Rows are points. Examples show where two turns around zero, p and q, send a point. Where does a point land after both, in the order given? Backwards means that the second turn is done in reverse. Each puzzle has new turns, and all numbers are rounded.

Turn p:
[ 0.85  0.67 -2.29] -> [ 2.10  0.93 -1.06]
[-0.66 -0.61  1.18] -> [-1.34 -0.56  0.32]
[ 1.71 -0.30 -0.38] -> [ 1.47 -1.00  0.04]
[-1.91  0.07  3.06] -> [-3.14 -0.10  1.77]
[-0.10  0.68  0.29] -> [-0.04  0.45  0.59]
[ 0.10 -0.51 -1.86] -> [ 0.94  0.28 -1.66]
Turn q:
[-0.67  2.58  1.96] -> [-1.36  2.19  2.07]
[-0.11 -0.61 -2.72] -> [ 1.42  0.04 -2.40]
[-0.97 -0.80 -1.00] -> [-0.30 -0.25 -1.56]
[0.22 0.27 0.69] -> [-0.19  0.04  0.75]
[ 2.17 -1.19  0.77] -> [ 1.15 -1.91  1.32]
[-0.64 -0.25  0.29] -> [-0.71 -0.11 -0.19]
Where do these land?
q, then p: [ 1.22 -0.55  0.98] -> [-0.70 -1.46  0.36]
q, then p: [1.15 1.51 0.11] -> [ 0.49 -0.24  1.82]
p, then q: [-0.77 -1.01  1.49] -> [-1.65 -0.41 -0.97]
q, then p: [-1.60  0.05 -2.58] -> [ 2.01  1.77 -1.42]
